Rows are points. To make a cloud, some directions were put in groups of two or more. Within a group, all points are equally far from the middle, so they leave a hole (a ring in 2 directions, a hollow ball in 3). The other directions are filled evenly. Then the cloud was stretched, turned, moved and blurred a little. How many holes are there, and how many directions does each take, smallest first?
(in the rows, 128 means zero)

Cloud (19 x 3):
[[156 170 149]
 [136 165  90]
 [115  65 110]
 [ 98 169 114]
 [189 111 192]
 [175 103 139]
 [144 164 101]
 [ 88 164 121]
 [152 178 183]
 [ 89  74 124]
 [118 169  80]
 [102 168 201]
 [104 170 207]
 [ 80 145 187]
 [ 84 148 197]
 [113 172 112]
 [109  87 227]
 [167  87 150]
 [123  75 189]]
Holes: 1 (2)

Cloud (46 x 6):
[[ 38 152  97 179  79 185]
 [ 76 105 128  95 131 204]
 [ 84 207 121 114 104 201]
 [137  99 164 120 111  73]
 [ 77  88 152 174 180 103]
 [ 53  98  59 130 104  98]
 [ 48 103  87 152  78 182]
 [135 156 127 188 107  66]
 [154 128 193 153  88 163]
 [ 93  93 178 103 111 184]
 [144 182  80 113 155 119]
 [145 132  94 176 103 196]
 [ 88  79  84 165 143  85]
 [ 44 147 116 187  53 133]
 [ 67  95  63 105  94 110]
 [ 75 100  72 119 178 135]
 [165 138 168 110  71 152]
 [ 25 152  75 159 164 139]
 [ 49 178 189 130 108 176]
 [127 112 144 210 137 176]
 [153 114 116  79 107  98]
 [157 112 145  93  76 154]
 [ 96 210  70 113 136 107]
 [162 156  95  90 112  98]
 [136 160  93 193  55 138]
 [138 135  90 164 157 190]
 [ 83 100 130  67 132  88]
 [130 117 183 119 161 169]
 [ 85  94  79  78 108 107]
 [ 76  95 161  89  74 116]
 [ 60 202 158 105 149  97]
 [111  84  89 129  86 188]
 [137 139 181 153 176 119]
 [ 85 205  84 163 146 178]
 [ 48 100 158 147  77  84]
 [157 170 145 100  97  84]
 [ 33 173  82 123 160 166]
 [ 92 194 147 212 150 144]
 [113  86 193 164 117 170]
 [119 206 142  99 130  83]
 [ 40 105  98 172  97 191]
 [130 166  89 189 126  79]
 [119  84  88 121  82 182]
 [159 128 178 118  81 166]
 [142 164  91 151 152 191]
 [ 79 176 124 195  48 120]]
Holes: 3 (2, 2, 2)

Cloud:
[[176  93  98 200 215 196 114 163]
 [158  72 134  89 202  85 158 145]
 [ 77 118  86 119 167 185 137 166]
 [ 67  86 119 201  75 149  74 123]
 [107  77  89 194  52 112 157  77]
 [149  80 115 170 106 114  91 143]
 [ 85  96  84  97 136 207  86 181]
 [173 140 139 104 142 138 123 193]
 [104  55 111 168 143 124 117  94]
 [122  88 167  99 130  80 161 210]
 [161 159 140  97 171 136 161 183]
 [ 93 110  75 159 127 171  91  43]
 [ 69 165 125 145  72 136  69 135]
 [ 69 134  92 146 106 172  89 158]
 [ 67 140 138 156  49 183  69 124]
 [ 70 113 159 156 184 214 171 121]
 [161 173  70 100 122 125  40  90]
 [128 161 177 167  44 215 145  86]
 [100  90 117  91  54 176  93 128]
 [ 90 105 123  69 169 146 158  74]
 [144 103 210 189 111  62 140  96]
 [109 182  92 135 136 119 165 155]
 [ 95  73 116  66 167 119 116  65]
 [168  63 145 133 191 128 110  96]
 [168 140 193  70 164 140 153 120]
 [107  73  73 146 142 121  68 171]
 [102  52 177 172 147 130  68 130]
 [ 84 147  90 190 113 101 166  63]
 [ 87 111 139  89 168 192  54  53]
 [152 155 173 197  71 157 125 150]
 [162  75 106  94 138 111 148 150]
 [154 157  93 144 180 113  58 141]
 [103 183  79 173 143  96  74 134]
 [ 98  59 102 112 212 142 106 181]
 [108  93  75  87  87 154  93  79]
 [146 104 144 235 134 154 100 188]
 [ 82 130  63 204 109 199 132 132]
 [116 161  67 137 159 194 115 147]
 [153  77  78 155 101 134 145 167]
 [145 169 174 112  98 136  74 155]
 [ 59 133 177  79 154 155 159 164]
 [ 54  93 124 196 134  97 144 112]
 [136 165 121 119 192 111  43 164]
 [148  75 127 212 178  62 134  91]
 [ 90 162 189 164 147 166  51 137]
 [132  82 183 183  86  72 111 110]
 [104 161  95 219 157 210  70 157]
 [162 151 125  95 133 206 131  83]
 [107 162 117 111 153 136 154 111]
 [ 81 161  77 131 208 106 122 146]
 [160 124 191 130 104 170  47 165]
 [102  56 164  77 142 207 156 134]
 [ 65 138 162 172  64 102 144  52]
 [105 157 104 115 115 102 149  57]
 [ 59 119 158 116 118 136 147 133]
 [167 176  81 115  82 130  85  84]
 [150  46  98  83 146 167 159  91]
 [183 119 195  89 141 156 152  97]
 [191 120 114 145 180 188 159 124]
 [126 143 187 193 143 153  80  63]
 [ 77 118 147 116 138 220 161 150]
 [106  59  81 106 175 110  58  83]
 [ 62  87 101 165 187 144 126 137]
 [ 89 171 170 179  47 154 140 107]
 [167  75  70 131 110  90 176 117]
 [130 113 203 196 132  81 163 187]
 [126 152 196 159 138 160  41 138]
 [181 140 129 172  91 187 119 121]
 [ 65 128 137 184  68 204  65 113]
 [ 79 157 145 199 156 107  78  71]
 [180  65  72 126 143 180  89 144]
 [ 93 189  90 205 103 108 110 153]
 [ 73 153 125 128  54 109  88  91]
 [116  44 126 149 137 157 158  61]
 [ 72 105 123  93 167 167  87 118]
 [ 71 136 180 144 162 135 152  74]
 [156  95 177 199 114 170 122 161]
 [ 83  98 158 120  48 120 194 133]
 [ 80 127  80  94 202  81  84  58]
 [113  45 191 190 107 178 123 117]
 [117 164  91 202  96 209 128 128]
 [ 91  83  65 112 194 182  91 101]
 [ 77  83 136 165 124 169 158  73]
 [ 70 142  94 143 153 122  82 107]
 [156  72 149  84  60 134 129 123]
 [133 153 109 150 180 200  88 130]
 [ 65 112  69 215 183 213  82 138]
 [ 63  72 139 179 159  78 122 121]]
Holes: 1 (2)
